Each row of a before or after table is a point. The points were changed in one or more steps. Then noise was added and the rows were shuffled. The steps act on how far a point lies along the listed directions, d1 being the first. Write out the steps. A step turns or swaps two directions, mirrors them in a line or flattens them onto one, adds a multiple of one to another, or multiplies one. Angles are multiples of 10 degrees, from the lower direction toward the higher: turns from -170 to 170, lines from 10 to 170 but not 90. Use the fewest steps. Two steps may share a direction if one is a turn and the other turns, adds or multiplies; they go together, in the order done. Otherwise the lowest direction goes first.

Directions:
(1): [ -6 -31  45]
(2): [-11 -43 -31]
(3): [ 53 -13  -1]
Before (12 x 3)
[[ -3  11   5]
 [ -4 -19 -11]
 [-23  13 -10]
 [-35  22  18]
 [ 13 -23 -60]
 [  9 -37 -27]
 [-21   8  16]
 [  7   8  46]
 [-12   3  30]
 [  5 -14 -36]
 [ -8  21 -49]
 [-16 -15   8]]
After (12 x 3)
[[ 16  27 -27]
 [-26  22   2]
 [ 23   6 -17]
 [  5   3  -1]
 [ 14 -22   5]
 [ 24 -41  13]
 [ -8  10 -17]
 [-11 -21   5]
 [  0  19 -18]
 [-14  22 -16]
 [ -5  -4  -4]
 [ 46 -20   1]]
Steps: turn d1 and d3 by -110 degrees; multiply d2 by 0.4

Directions:
(1): [  0 -32 -10 -60  11   0 -15  11  31]
(2): [ 40 -10  40 -20  -1   1   5  24 -42]
Before (10 x 9)
[[-26  27 -16  60 -18  -4  13 -27   4]
 [  0 -10   9 -22  15  -6  -7  -9   3]
 [ 14  -9  -3 -10 -10 -10  -3   5 -13]
 [ 39 -25  31 -39  16   3   7  28 -16]
 [-25  25 -25  44 -10 -10   3 -14   7]
 [-34 -24 -31 -18  10   1  -7 -11  49]
 [-10  33   9  40  -4   2  18  -4 -18]
 [ -3 -23   3 -56   6   0  -7  12  11]
 [-15   7 -21   1 -11   2  -3  -4   0]
 [  0 -14  -7 -29   1 -12   0   4  -1]]
After (10 x 9)
[[ -6  27  16  38 -11  -1  15  -6 -34]
 [-11   5 -18  -4 -10   1  -4  -1  -1]
 [-18 -11 -28 -24   1  -9 -12   1  33]
 [-18 -25 -24 -39  -1  -4 -10  -6  45]
 [ -9 -14  -5 -48  12   2  -3  11  26]
 [ -2  10  -1  16  -7 -11  11  -4 -23]
 [-25  13 -10  51  -4   1  12 -19   1]
 [ 29   5  30  19   6   3  18  12 -33]
 [ -2   9  13  13   9  -6   1 -17 -14]
 [ 11  -3  -4   1 -12 -10  -1   1 -15]]
Steps: multiply d1 by -1; multiply d2 by 0.7

Directions:
(1): [ 19 -14  -5 -41  -4  -8  19  23 -11   5  14  59  -4 -54]
(2): [-12 -35 -33   1  60 -11  31 -11  -3 -27  40 -16  -4   2]
(3): [ 21 -13  35  50   7  22  25 -36  -8  32   8 -10  -9 -43]
(4): [ 29  32 -10 -10  32 -42   9 -20  -3 -14 -57 -18  12 -28]
Before (11 x 14)
[[ -3 -20 -49 -43  24 -17  -1  23  -6 -31  19  41   9   1]
 [  6  -7  23  49  23  21  32 -34 -11  10  15  -9  -7 -21]
 [  0   6   2  -1 -22  35 -17   6  -3   8  17   5 -13  11]
 [ -8  20 -31  -6  14 -19 -22   4  17 -32 -21 -34   8  48]
 [ 48  16   5  -8  24 -12  14 -12  -5   9 -32   4  -2 -45]
 [ 38  20  -1 -28   1 -27  -9  17   3   4 -48  34  12 -31]
 [  3  22  11  36   3  14   5 -19   6  -3  -9 -22   0  22]
 [ 13  16  24  12 -40  20 -14  -2   6  22 -30  -2   2   1]
 [  1  22   2  23 -15 -17  -4 -17  -9   6 -41  -7  -9  -6]
 [ -6  25  44  24 -43  24 -23 -10  -3  18 -21   7 -10   0]
 [  6  28  26  20 -39   0 -23  -7   7  14 -36 -14  11  19]]
After (11 x 14)
[[  7 -10  38  36 -11  35  29 -16 -15  25  18  27 -14 -33]
 [ 20  40 -13 -32 -24 -24 -28  24  12 -10 -45  11  12   5]
 [-27  12  32  47 -11  27 -19 -28  -1   4  -5 -30 -11  28]
 [ 34   0  -6   9  49  -8  15 -24  -5  -3 -17 -26  -4 -21]
 [ -1  21  23  30 -22  -6 -24 -16   9   5 -33 -32  10  33]
 [  4 -17 -57 -43  35 -24   0  16  -4 -39   7  31  12   2]
 [ 14  29  23  20 -27  18  -1   1   3  10 -15  16   3   3]
 [ 13   1 -31   6  59 -30   2 -19   9 -26 -26 -37  11  19]
 [ -6  18  -2  27 -15 -15   1 -20  -3   2 -36 -15  -9   4]
 [ -9   4   2   7  -6  33 -14   1  -1   1  20  -6 -12  19]
 [ -3   6  11  29  -9  21  -6 -15  11   6 -13 -33   2  27]]
Steps: swap d1 and d2; add -0.3 times d3 to d4

Directions:
(1): [-16  15 -18  22  -3  18 -24  -1 -41  53  60  -7 -26  -7 -10  -7 -59  30
   8  25  16  -2  -3   9]
(2): [-24 -19  21 -14 -35 -12  40  38 -19   8 -11 -24   1  34 -46   4  23  45
 -36  14  40 -18 -16  -8]
Before (9 x 24)
[[-11  14 -13  12   6  22 -19  -1 -17  11  32   3  -8  -7   7  -8 -27   9
   13   2  -1   8  -1   6]
 [ -8  24 -18  12   8  10 -37 -21  -1  23  24  11  -3 -12  15  -4 -41  -8
   15   2  -9   9   3   9]
 [  2 -11  12 -19   3 -14  15  12  25 -35 -38  -1  20   3  -3   6  42 -22
   -8 -17  -3  -8  -2 -10]
 [ 13 -11  17 -12   3 -13  19   0  15 -29 -33   6  19  -1   9   7  29 -10
    1  -7 -14   0  -4   1]
 [-14  -6   4  -1  -3  -5   8   6  -7  15  -1  -8  -1  14 -16  -9  -1  10
  -12  14   6  -1  -1  -1]
 [-16  -4   1  11   2   5   1   8 -20  30  17  -7 -10  10 -25  -1 -14  24
   -5   6  12 -11  -4 -11]
 [ 16   1   1   0  13  -3  -3   0   7  -7  -6  11  -1 -11   4   6  10 -16
   17  -9 -14   3   1  10]
 [-11 -10  18  -6 -10  -5  18  11   8 -13 -19  -6  12  15 -15   9  31   4
   -3   7  11  -6 -11  -4]
 [  1 -10   8  -8  -2 -14  16  20  -5  -2 -13  -4   5  10 -15   8  15   7
   -8  -3   8  -4 -19  -3]]
After (9 x 24)
[[ 20 -15  22 -19   4 -19  27   0  28 -45 -51   8  28   1  13   9  48 -21
   -1 -14 -19   1  -5  -2]
 [  9   1   7   0  15   0  -5 -13  29 -26 -21  12  17  -6  17   7  26 -33
   21  -7 -20   7   1   0]
 [ -2   4  -7   7  16   2 -14 -14   0  14   8   4  -2  -3   6 -12 -17 -12
    6   8 -13   7   7   3]
 [ -6  10 -15  24  21  16 -25 -12 -19  37  38   4 -16 -10  -2  -5 -40   7
   16   4  -7  -1   4  -5]
 [  6 -10  11  -8  -3 -11  17  16   3  -9 -17   1   2   6 -15   9  25   2
    0  -5   4  -7  -7   4]
 [ 18   0  -5  -2  20  -8  -6  -3  10 -12 -12  12   7 -12  15   6   8 -24
   14 -13 -17   7  -9   0]
 [ 13 -12  14 -25  13 -18  15   4  46 -57 -61   7  30  -2  10   8  60 -44
   -2 -30 -19  -2   3 -12]
 [-24  12  -9  11  -7  23  -9  12 -35  27  44  -9 -15   5 -14  -8 -34  34
    0  15  19   0  -7   6]
 [-33  10  -4   6 -24   5  -8  12 -29  45  29 -12  -9  16 -29  -2 -37  41
  -15  21  31  -8 -13   4]]
Steps: multiply d1 by 1.6; multiply d2 by -1
